Each row is a point. Each table stands for the endless flat space through its points: a line for two points, a plane for three, and so on. The two share one point or none. Which?
(in the rows, 128 means zero)

First (2 x 4):
137; 143; 158; 107
142; 108; 173; 107
Second (2 x 4):
149; 135; 160; 113
129; 123; 168; 101
They share: 139; 129; 164; 107

First (2 x 8):
120; 79; 170; 92; 141; 80; 120; 156
129; 73; 176; 87; 149; 73; 121; 162
Second (5 x 8):
51; 84; 199; 89; 144; 82; 52; 160
60; 61; 180; 106; 125; 98; 83; 155
98; 83; 167; 92; 135; 104; 120; 164
97; 96; 172; 96; 163; 92; 127; 182
84; 121; 146; 122; 120; 53; 93; 131
They share: no point

First (6 x 11):
112; 157; 95; 119; 81; 131; 140; 116; 125; 85; 92
124; 182; 131; 119; 116; 140; 106; 123; 106; 134; 134
128; 142; 100; 57; 103; 56; 146; 122; 107; 95; 76
147; 113; 108; 97; 106; 126; 119; 123; 75; 88; 130
112; 159; 77; 122; 73; 130; 149; 100; 127; 78; 88
107; 158; 140; 149; 91; 164; 98; 143; 114; 90; 101
Second (3 x 11):
135; 141; 121; 120; 111; 132; 109; 119; 103; 110; 124
138; 138; 128; 121; 112; 124; 116; 124; 106; 117; 125
122; 162; 110; 117; 92; 140; 82; 96; 94; 121; 123
They share: no point

First (3 x 14):
141; 101; 115; 109; 165; 167; 147; 120; 150; 147; 149; 139; 144; 156
146; 101; 122; 119; 170; 176; 148; 128; 151; 142; 149; 138; 135; 153
149; 105; 87; 71; 141; 161; 155; 112; 160; 169; 159; 155; 174; 166
Second (5 x 14):
126; 105; 162; 82; 205; 153; 99; 126; 140; 114; 126; 127; 166; 176
142; 162; 85; 168; 175; 127; 162; 145; 141; 164; 164; 104; 131; 168
167; 128; 52; 146; 155; 172; 162; 109; 143; 221; 154; 134; 161; 169
135; 75; 95; 74; 143; 184; 151; 88; 163; 169; 121; 177; 175; 149
145; 108; 98; 110; 171; 174; 146; 93; 139; 151; 214; 114; 149; 195
They share: no point

First (5 x 20):
96; 166; 99; 136; 113; 58; 147; 115; 145; 114; 160; 138; 129; 172; 153; 77; 145; 187; 111; 131
95; 144; 101; 148; 83; 81; 91; 123; 151; 101; 133; 156; 76; 121; 178; 117; 149; 119; 125; 60
86; 177; 133; 123; 139; 92; 118; 84; 148; 130; 104; 166; 87; 135; 194; 78; 156; 148; 100; 96
97; 157; 145; 105; 143; 109; 156; 66; 144; 115; 101; 148; 130; 152; 179; 86; 170; 172; 94; 137
173; 134; 55; 164; 63; 63; 153; 163; 191; 117; 191; 110; 124; 179; 166; 111; 111; 139; 107; 92
Second (2 x 20):
109; 129; 111; 133; 101; 83; 136; 106; 146; 102; 142; 136; 129; 157; 158; 121; 152; 155; 115; 108
123; 141; 105; 129; 91; 99; 148; 110; 162; 96; 134; 132; 121; 147; 172; 101; 156; 151; 107; 114
They share: 116; 135; 108; 131; 96; 91; 142; 108; 154; 99; 138; 134; 125; 152; 165; 111; 154; 153; 111; 111

First (4 x 24):
85; 163; 129; 79; 154; 122; 150; 104; 140; 114; 108; 72; 118; 107; 87; 73; 86; 125; 102; 76; 143; 125; 57; 74
62; 140; 147; 104; 143; 138; 154; 122; 156; 114; 86; 89; 107; 83; 75; 59; 113; 126; 114; 51; 146; 119; 54; 95
77; 155; 133; 89; 153; 126; 156; 112; 144; 117; 99; 76; 113; 98; 78; 64; 96; 127; 106; 67; 144; 119; 51; 82
147; 192; 79; 63; 148; 67; 124; 97; 103; 132; 146; 69; 126; 149; 99; 122; 63; 155; 106; 144; 153; 140; 87; 67
Second (5 x 24):
141; 137; 118; 94; 116; 102; 99; 93; 145; 126; 140; 113; 130; 106; 106; 111; 112; 163; 130; 99; 166; 151; 109; 82
115; 215; 83; 106; 182; 82; 159; 117; 86; 87; 89; 94; 117; 139; 74; 84; 61; 131; 119; 117; 155; 111; 110; 126
93; 156; 112; 95; 100; 82; 113; 148; 131; 163; 114; 64; 87; 110; 84; 130; 105; 148; 126; 130; 144; 146; 64; 83
98; 135; 117; 85; 78; 91; 102; 145; 141; 188; 121; 58; 74; 107; 89; 133; 121; 164; 121; 125; 129; 143; 56; 77
104; 190; 93; 80; 164; 86; 149; 119; 112; 87; 110; 111; 127; 147; 94; 107; 75; 152; 102; 108; 167; 132; 95; 108
They share: 117; 162; 107; 93; 128; 91; 120; 117; 127; 126; 120; 95; 114; 119; 93; 112; 97; 153; 122; 112; 157; 140; 93; 93

First (6 x 24):
149; 185; 143; 140; 183; 140; 121; 123; 45; 80; 163; 85; 174; 155; 154; 167; 146; 120; 138; 138; 85; 96; 121; 144
148; 167; 155; 126; 162; 148; 119; 140; 35; 92; 165; 99; 154; 131; 153; 161; 146; 130; 146; 102; 55; 120; 140; 166
125; 177; 111; 105; 143; 150; 166; 110; 107; 114; 112; 129; 166; 161; 132; 129; 152; 143; 131; 160; 138; 113; 105; 132
134; 167; 127; 118; 162; 178; 131; 122; 91; 100; 129; 133; 162; 121; 123; 135; 156; 130; 148; 134; 115; 100; 100; 176
175; 117; 115; 158; 164; 152; 132; 102; 95; 66; 175; 126; 159; 140; 206; 204; 183; 120; 189; 105; 116; 91; 129; 108
133; 172; 89; 140; 171; 161; 135; 117; 104; 69; 158; 117; 194; 163; 174; 176; 160; 114; 156; 151; 122; 92; 112; 110
Second (6 x 24):
190; 149; 127; 95; 198; 137; 161; 102; 103; 109; 124; 164; 130; 178; 150; 120; 135; 93; 162; 145; 121; 107; 78; 197
129; 150; 113; 129; 135; 144; 143; 110; 99; 106; 139; 156; 154; 137; 123; 172; 157; 122; 164; 117; 122; 108; 108; 130
162; 169; 127; 104; 197; 161; 172; 115; 88; 93; 125; 159; 117; 184; 176; 100; 169; 103; 140; 137; 129; 108; 76; 199
126; 170; 115; 112; 104; 176; 150; 74; 75; 115; 148; 121; 219; 70; 131; 181; 126; 131; 162; 93; 145; 78; 126; 88
88; 155; 111; 159; 140; 171; 135; 150; 109; 77; 130; 142; 124; 162; 140; 148; 223; 157; 140; 141; 119; 125; 110; 141
88; 176; 89; 138; 122; 166; 143; 146; 114; 102; 128; 138; 164; 127; 141; 179; 192; 166; 125; 119; 127; 106; 128; 115
They share: 139; 157; 117; 120; 153; 165; 146; 112; 103; 100; 129; 135; 161; 137; 142; 145; 162; 134; 152; 137; 128; 103; 106; 147

First (3 x 24):
161; 83; 95; 163; 71; 134; 110; 148; 175; 129; 131; 181; 121; 142; 162; 152; 138; 166; 142; 183; 134; 151; 105; 98
184; 120; 130; 182; 96; 168; 151; 124; 170; 141; 89; 156; 165; 168; 118; 118; 157; 146; 137; 137; 122; 125; 82; 76
150; 124; 120; 170; 106; 146; 153; 156; 150; 145; 95; 146; 163; 160; 120; 120; 125; 156; 127; 135; 138; 153; 106; 102
Second (2 x 24):
126; 129; 110; 159; 96; 157; 146; 155; 129; 135; 95; 140; 132; 129; 135; 137; 102; 168; 139; 152; 140; 163; 125; 96
142; 113; 106; 163; 100; 125; 134; 167; 169; 155; 99; 168; 164; 169; 135; 125; 138; 148; 103; 140; 128; 163; 89; 116
They share: no point

First (4 x 24):
111; 142; 149; 131; 166; 98; 161; 127; 161; 112; 92; 99; 139; 127; 123; 107; 130; 103; 113; 162; 115; 134; 153; 109
121; 135; 143; 137; 177; 88; 181; 107; 145; 89; 69; 81; 165; 113; 127; 110; 98; 130; 113; 140; 107; 120; 152; 78
105; 146; 147; 129; 175; 93; 162; 127; 175; 129; 103; 99; 129; 135; 132; 93; 142; 99; 117; 173; 118; 156; 162; 134
121; 146; 151; 134; 154; 113; 151; 132; 158; 113; 83; 100; 127; 130; 105; 116; 134; 94; 98; 161; 106; 122; 140; 111
Second (2 x 24):
90; 153; 142; 127; 159; 86; 164; 114; 141; 92; 88; 99; 173; 113; 107; 98; 139; 73; 117; 174; 137; 148; 149; 84
102; 141; 148; 129; 159; 92; 162; 128; 149; 104; 100; 109; 155; 125; 119; 106; 131; 91; 117; 172; 129; 136; 155; 90
They share: no point
